Every row gives one point. Each copy is the shape, with its points in the same order, stretched, turned, moved and blurred by noise. Say if it was mirrored as well.

Shape, 8 rows:
[-19.2 31.9]
[13.8 -10.5]
[-1.0 -15.2]
[-8.5 -14.8]
[16.5 8.0]
[-4.8 2.3]
[21.1 1.0]
[13.1 -7.2]
Copy 1:
[-18.4 38.0]
[20.5 -11.5]
[1.0 -18.3]
[-6.1 -16.0]
[27.6 8.5]
[0.8 2.6]
[27.4 -2.6]
[15.3 -9.3]
Copy 1 is: only turned
Copy 2:
[-49.0 14.9]
[4.7 0.3]
[-0.9 -9.6]
[-6.7 -14.2]
[-5.6 15.9]
[-16.3 0.2]
[0.6 12.2]
[3.1 3.5]
Copy 2 is: only turned

Shape, 7 rows:
[-5.4 -24.8 -12.6]
[-31.8 6.3 18.1]
[15.9 -8.6 -8.9]
[16.1 -20.1 -3.5]
[3.4 2.9 23.6]
[-6.9 15.7 14.3]
[0.4 -12.3 -5.2]
Copy 1:
[3.4 -3.8 -25.3]
[9.8 30.8 7.6]
[7.8 -21.0 -4.0]
[15.8 -18.2 -16.5]
[26.1 5.5 12.4]
[10.8 8.1 19.4]
[8.8 -5.4 -15.3]
Copy 1 is: mirrored
Copy 2:
[8.5 -25.2 -9.7]
[28.9 24.3 -5.3]
[-12.8 -22.5 10.9]
[0.1 -32.4 16.1]
[13.3 3.8 32.4]
[3.0 18.8 15.0]
[2.0 -14.8 2.7]
Copy 2 is: mirrored
Copy 3:
[7.3 -9.2 -28.6]
[-20.5 27.1 -28.8]
[7.9 -10.7 0.3]
[18.5 -9.1 -6.6]
[1.3 18.8 3.6]
[-18.0 20.2 -0.2]
[3.7 -1.4 -12.8]
Copy 3 is: mirrored

Shape, 8 rows:
[13.0 11.1 17.7 10.8]
[-2.3 12.0 8.5 -6.9]
[2.3 -14.4 -24.2 12.1]
[9.2 2.6 15.0 6.1]
[-21.8 -0.2 9.5 12.5]
[0.6 -9.2 -19.3 -20.7]
[13.1 15.4 8.5 -15.0]
[-12.2 -28.9 -4.6 17.2]
Copy 1:
[-24.6 21.7 -11.8 9.5]
[-19.1 18.7 -3.5 -7.5]
[26.7 -11.5 28.0 18.6]
[-13.3 21.9 -11.0 12.2]
[-10.9 43.3 21.3 5.7]
[31.4 -10.4 0.5 -5.2]
[-18.1 6.9 -20.7 -12.7]
[33.2 21.8 24.4 27.6]
Copy 1 is: only turned
Copy 2:
[-20.3 -24.0 8.8 6.8]
[-12.3 -1.8 -1.1 11.2]
[11.2 -6.2 8.9 -10.4]
[-19.0 -18.0 2.2 0.1]
[5.9 -19.1 -14.8 0.8]
[-5.1 19.7 5.3 -5.4]
[-26.7 -1.4 7.1 11.7]
[8.4 -12.9 -9.3 -22.9]
Copy 2 is: only turned
